Each row of a before or after table is a point. The points were changed in one or more steps. Then noise was added and the rows were shuffled. The steps act on columns, c1 being the first. What was done? A step turns or swaps two columns, mirrors them in a line or flattens them onto one, adds a multiple of one to another, or multiplies or shifts one. Angles are multiples of 10 degrees, from the lower column toward the higher: turns from -170 to 170, lines from 10 to 170 but not 90. Use the fewest steps. Two steps may share a column if one is a turn and the other turns, adds or multiplies; they go together, in the order done. Otherwise the lowest column goes first.

Before (11 x 3):
[[ 15 -25 -40]
 [  1   0  21]
 [-24 -38  39]
 [ 15   6 -31]
 [  5  27  33]
 [-54 -18 -20]
 [ 20  23  -4]
 [-10  -2 -33]
 [-35  13  -2]
 [  0 -46  31]
 [ -7 -13  16]]
After (11 x 3):
[[-39 -38  63]
 [ 32  23  -6]
 [-16  -2 -52]
 [  0   1  36]
 [ 24   5 -49]
 [  8  28  54]
 [-56  13  -4]
 [-87 -18 -33]
 [ 24 -25 -65]
 [  0 -45  51]
 [-11 -14  25]]
Steps: multiply c1 by 1.6; multiply c3 by 1.6

Before (11 x 6):
[[-16 -13   1 -11  -6  -9]
 [ -8  -6 -11  69   1  -6]
 [ -7   2   9 -36  -1  36]
 [ 20 -38 -10  24 -23  -6]
 [ 48   2   2  42 -16  -9]
 [-18 -53  75   1  35  33]
 [ -1 -15  62 -32 -20 -14]
 [ 11   6  46 -18  -9  -7]
 [ -7  -9 -13  19 -28  27]
 [  0   4  30 -39 -23   8]
 [ -2   1  -8 -35   7  24]]
After (11 x 6):
[[-13  -7 -11  28  -1  -7]
 [-38 -52  71   2  36  34]
 [-15 -10 -11   6 -29  29]
 [  3   7  31 -15 -21  12]
 [ 22   4  48  -7  -7  -7]
 [  2 -11  58 -17 -17 -18]
 [-33 -13   1  -3  -4 -10]
 [-17   6   9 -19  -2  35]
 [ 40 -38  -7  10 -23  -7]
 [ 98   1   3  15 -18 -11]
 [ -3   0 -12 -13   7  22]]
Steps: multiply c1 by 2; multiply c4 by 0.4

Before (14 x 11):
[[-10  11  -7 -17   1  -9 -19  10 -29 -13  29]
 [-10  18   0  -3 -13 -22  -2   5  39  17   9]
 [-27  -3  64  19 -20 -22 -18   3   0   4  -8]
 [-22   1  29 -16  -8 -42 -72  -9  32 -26  10]
 [  3   0   7   3 -13  -1 -32 -28   2  45  -9]
 [ -5 -61 -18   1 -23  -8 -16  11  35  -2  18]
 [ 26  17 -17  43   9 -95  -1   8  27 -30   0]
 [ -5  18   6 -18 -15 -13 -17  10  29  29   3]
 [ 52  14 -14  11 -26 -34   2  18  36 -20  23]
 [-11  19 -15  -1 -25  -4  -2  15 -75  25 -18]
 [  8  19 -22  -8 -26 -18  -2 -27  29 -18  18]
 [ 10   5  17 -25  47 -36  -4 -16  26  -1 -42]
 [-10  16  -7 -21 -19  -5 -65  -1  32 -27  -7]
 [ -9  18  21  30  -3  -3  -7  14  37   3  18]]
After (14 x 11):
[[  2 -59 -15  10 -23  -9  11  10  33  -3  17]
 [  9  13  -4  30   3  -9  10   8 -29  -6  27]
 [  3  19 -15  12 -23 -19  -2 -29  32   8  19]
 [-10  15 -12  -3 -26 -34   0  18  36  51  23]
 [ 20  -2  19  46  -8 -44  59 -11  30 -15   9]
 [-11  18   3  22 -17 -13  10  11  26  -8   2]
 [ -7  19 -10  -6 -23  -4   2  15 -77 -13 -20]
 [-18   0   6   7 -14   0  33 -29   5  -5 -10]
 [  0  19   3   8 -15 -23  -1   6  40 -11  12]
 [  6  -4  46 -13 -22 -21  25   5   1 -26  -7]
 [ -2   5  14  13  46 -35   0 -14  26   9 -42]
 [ 14  17  -4  43 -18  -4  54  -4  32  -7  -8]
 [  2  17 -11 -39   9 -94  14   8  28  26  -1]
 [  5  18  15 -22  -4  -3  17  14  34 -10  21]]
Steps: multiply c10 by 0.4; turn c1 and c10 by 110 degrees; multiply c3 by 0.7; add -0.3 times c11 to c4; turn c4 and c7 by 160 degrees

Before (13 x 14):
[[ 36 -14  -5 -13  22  14  -6  -6   1  -8 -42 -23 -26  -2]
 [ -8 -20 -33  24  20 -12  43   0  25  10  -3  -3   4 -33]
 [-11  15  -7  32  20 -29  32 -16   6   2 -10  14 -11 -28]
 [ 24 -24  19 -20  16  18 -20  48 -36   2  -6  22 -42  -7]
 [-20   0 -35 -10  24 -23  27 -17 -10   8  -3 -14  -3 -21]
 [ 20 -23  24 -27 -30  10  -5  30 -24 -14   9  44 -17  13]
 [-15   6  -9 -13  30 -15  34  23  12 -22  -3  26  -2 -13]
 [ -9 -12   4 -10  23 -14   9 -16  20  25 -27   1   6 -34]
 [ -5  26 -15  -5  12  -4  41   6  16  25 -10 -16  -9 -24]
 [-19   3 -33   4   5 -26  10  11  28   5   4  44 -26  -9]
 [ 50  -5 -20  -8  41 -12  11   8 -15  26 -43  -6  -2   0]
 [  9 -26  20  -6  11   7 -16  39 -20   4 -18  14 -23  43]
 [  1  -1 -17   4   1 -16  -2  24  -5  -2 -34  -4   2 -21]]
After (13 x 14):
[[ -7  -4   2 -10   0 -30  64   2  -7  17 -21  25  -7 -64]
 [-17  -8   1 -18   0  13  42  24  25 -18 -34   8  -4 -23]
 [ 11 -31   1   2   7  27 -16  28  43   6  31 -28  25  31]
 [-12  37  -3  -8 -10   4  57   9 -15   3 -15  13   6 -42]
 [-18   2  -3 -21   1   7  40 -13  -5   6 -22 -10  -5 -37]
 [  0 -20   0   5 -20   9 -51  41  10  17 -15 -19  26  97]
 [ -9   7   2 -16 -27   6  39 -16   1  27 -24  24 -10 -77]
 [ 20 -18  -4   9 -38  14   0  -6 -22   8 -28   2  38  -7]
 [  4  -2   0 -15 -34  -6  17  20  -7  -3  -9   1   1 -51]
 [-25   8   3 -24  10 -10  19  12  46  -1  -6  28  17 -15]
 [ 13 -14  -1  11  -4  25 -17  49  25  17 -16 -31  52 -19]
 [-10  16   1 -29  -7 -35  50 -20  20 -14 -22  -2   7 -54]
 [ 42  12   2 -12 -36   8  13  11  -4  20 -47 -14  18   1]]
Steps: mirror c1 and c13 in the line at 10 degrees; turn c2 and c10 by -40 degrees; multiply c3 by 0; turn c4 and c6 by -80 degrees; turn c5 and c11 by -80 degrees; multiply c14 by 2.5; turn c7 and c14 by 20 degrees; swap c9 and c12

Before (8 x 20):
[[ 43  32  -8  -5  -8  33 -33  21  -9   5  19   4  -4  22  10  36   5 -19
    6   6]
 [  6  15  28  -9  -5 -95 -16  14 -44  20  -8 -31  41  26  64  19   3  -2
  -24   3]
 [ -4   2 -16 -12  -7  -2  17 -42 -25  29   3   7  17   7   3  35  21 -19
   -2  30]
 [-15  13  -1  10  13  -1  24   3  13  29   1   7  22  30   3   5  -3   7
  -21  19]
 [-23 -15  -2 -11   5   4  26  12  15  25  32  -3  -6  29 -11   7  10  73
  -25  34]
 [ 15 -14   9   1  19  15  26  24 -18  32  14  -3  51  19 -11   7   0  20
  -15  17]
 [-14  -5 -13   7   4  22  -1  -1  16   3  -1   5 -16  21   6 -81  18  25
  -13   1]
 [-24  -8  14  24   3  27  28 -10  -3 -58  11   6  -8 -55  -3  38 -19   8
   57  34]]
After (8 x 20):
[[ -7   4  16   5 -11  16 -13 -43 -26  25  54   2  21   8  -1  40 -26  -2
   -2  26]
 [-22 -42  29 -16   8 -27  14 -15  -7 -54  58  17  -9 -26 -17  34  17   8
   55  34]
 [ 46   9 -28   1  -7  -2  -5  23 -10   3  67  35  -2  35  14  31 -17   5
    3   8]
 [ 21  20  27   2  18  -9  14  20 -20  31  62  12  51  -4   9  11  12 -17
  -16  15]
 [  7  13 -20  33  -7  24  28  12 -45  22  41 -91  49  63 -36  21  -7   2
  -19   5]
 [-15  18  -2  -9   9  -7 -15   0  11   0  51  19 -18  12  -2 -85   5 -32
  -15   2]
 [-12  18  21 -12  16  -6  -2   1  15  31  52  -4  20  24  12   5   2   1
  -19  19]
 [-18  34  29   6   5   2  -1  12  16  22  83   6  -2  -4  15  11  48 -54
  -28  35]]
Steps: turn c2 and c14 by -120 degrees; turn c14 and c15 by -140 degrees; swap c3 and c7; turn c4 and c12 by 120 degrees; turn c6 and c12 by 110 degrees; shift c11 by 50; turn c17 and c18 by -130 degrees

Before (10 x 48):
[[-21  30 -37  -7  16  23  -9 -29 -12 -35 -53 -51 -25   1  19  -2  37   6
   14  -5  -9 -28  67   6  12  22 -42  50  20  72  18  18 -16 -37  43  55
   33  14 -10  38   1  -3 -21  36  -5  -5  30 -10]
 [-15  48 -45   9  22  -2   3   6  15 -48 -47 -40 -18   6   3 -50  10 -19
   46 -35   8 -32  80  30   5  31  10  55  52  29  33  18 -43 -39  20  52
   35  24 -66  28   1  -4 -16  61 -24 -21  13  -9]
 [ 11 -36  30 -10  -7  19 -16  22   1  32  42  -7  -9  -9  30   0 -23  17
  -10 -16 -30 -10 -23 -12   2 -37  -7   2  28 -57   0   0  14  58   8 -25
   44  51   8 -15  -2  39  23 -57  37   6  20   5]
 [-16  12  42   0   3   5  31  10  -8  26  26  12  12 -14  22 -38  26  29
  -31  -1   5 -36 -52  -7  20   4  -3 -17 -37 -56 -19  -8 -16  -1  35  -5
   72  32   0   7  -8  45  18 -47  19  39  12  24]
 [ 30 -56 -50  -7   9  -1  38  10 -10 -20  19  31   4  56  16  31  -7  29
   17   4  -4  -1 -53 -63 -53  33  22  25 -13 -11  49  88  -1 -18  64  53
   27 -21 -14  -9   3 -95  21   2  19  84  12 -15]
 [-16   4  -4 -34  10  33  24 -15 -42  54  21   6  -3 -18  27 -11 -13  -4
  -31  15  14 -13 -33  48  -4 -13   6   8  21 -30   9 -31  35   0   9 -12
   31  37  -8   7   1  24  40 -13 -11  46  15  38]
 [  1 -54   7 -26 -10  38  35 -14  19 -16   7   7  21 -37   6 -17  29 -21
   13  11 -15 -42 -44   1 -16 -26  11 -39 -36 -35  20  10  27  10  40 -69
   25  43  13  -9   3  57  24 -28  16  13  37  22]
 [ 27  18 -22  26   4  23 -14 -17  14 -19 -30 -41 -15  -9   7 -19  14   1
   20   7  -6 -20  85   6  27  34   3  51  31  42  75 -37 -28 -42  50  21
   30   4 -36  16   1  18  15  66 -57 -28 -20 -46]
 [-32 -14  19 -31   0  50  42  12   5   7   0  15  -1  14  16  17  13   3
  -25  -1  20 -30 -12  -6   9 -13  -2 -10 -24 -15   6 -10  11 -12 -15   4
   18  32 -34  -6  13  37  18 -38  49   3  11   8]
 [-16  -3   5 -12 -46  24  20  25   4   5  14  19  -1  -8  14 -20  22   4
   -1 -18 -20 -41  -9   0   2 -37  -3 -18  11  -3  -9 -24  27   2  58 -10
   13  28 -16 -19  31  41  26 -16 -22  10  23  16]]
After (10 x 48):
[[-12 -58 -51  -5   8  -1  38  11 -10 -12  21  38 -30  57  16  30  -8  29
   17   5  -4 -19 -52 -63 -53  34  20  24 -14 -11  48  87  -1 -17  44   6
   27 -22 -15  -8   4 -94  22   2  20  86  12 -15]
 [ -9  46 -44   9  22  -2  67   6  16 -55 -47 -11  22   8   1 -51  10 -19
   48 -34  10 -43  81  28   5  29  10  56  52  30  32  17 -43 -38   2  16
   34  24 -64  30   0  -3 -14  62 -25 -20  14  -9]
 [ 16  10  43  -2   2   4  55   9  -7  20  27  -2  10 -14  22 -37  26  29
  -31  -1   6 -32 -50  -4  21   4  -3 -16 -38 -56 -18  -7 -17  -1  16  11
   72  33  -1   9  -8  44  16 -49  18  39  12  23]
 [ 17 -55   9 -26  -9  39  -5 -13  21 -22   6  15 -11 -39   5 -18  29 -22
   12  11 -15 -15 -43   1 -18 -25  11 -39 -35 -35  20  11  25  10  21   4
   24  43  14 -11   3  57  22 -27  16  13  39  22]
 [-12 -34  29 -10  -8  20 -37  22   2  10  42 -24  -7 -10  28   0 -21  16
  -10 -17 -30   0 -22 -11   2 -39  -8   2  30 -57  -2   0  15  60 -10   2
   44  52   9 -14   0  40  22 -56  35   6  21   6]
 [  5   5  -3 -32  11  36 -31 -13 -39  30  22 -23  16 -18  27 -13 -13  -5
  -31  14  15  -6 -34  48  -4 -12   8   6  21 -31   9 -30  34  -2 -11   2
   30  38  -8   7   3  24  40 -14 -10  45  17  38]
 [-12  31 -37  -6  17  22  16 -29 -12 -45 -51 -26  29   1  20  -2  38   5
   14  -6  -9 -43  64   6  12  23 -41  52  19  72  18  18 -15 -37  23  15
   32  15  -9  37   2  -4 -22  37  -4  -5  30 -10]
 [-27  17 -20  28   4  23  27 -19  14 -44 -31 -26 -13  -9   6 -19  14  -2
   20   6  -5 -26  84   6  27  34   4  53  30  43  75 -38 -28 -40  32  11
   30   5 -38  15   0  18  15  66 -55 -26 -21 -45]
 [  6  -2   7 -12 -44  26 -20  26   4   1  14  15  15  -7  15 -21  22   3
   -3 -19 -20 -32 -11   0   2 -38  -3 -19  10  -5  -7 -24  26   1  39  12
   14  30 -16 -16  31  42  24 -16 -21  10  24  15]
 [ 14 -16  17 -32   2  50  24  11   4   4   2  11  31  13  16  17  11   3
  -25   0  19 -29 -10  -6   8 -15  -3 -11 -23 -15   7 -10   8 -11 -36  12
   16  31 -35  -8  12  36  16 -37  50   2  12   8]]
Steps: turn c1 and c13 by -120 degrees; add -1.5 times c33 to c7; turn c10 and c12 by -30 degrees; add -0.5 times c43 to c10; flatten c22 and c36 onto the line at 160 degrees; shift c35 by -20
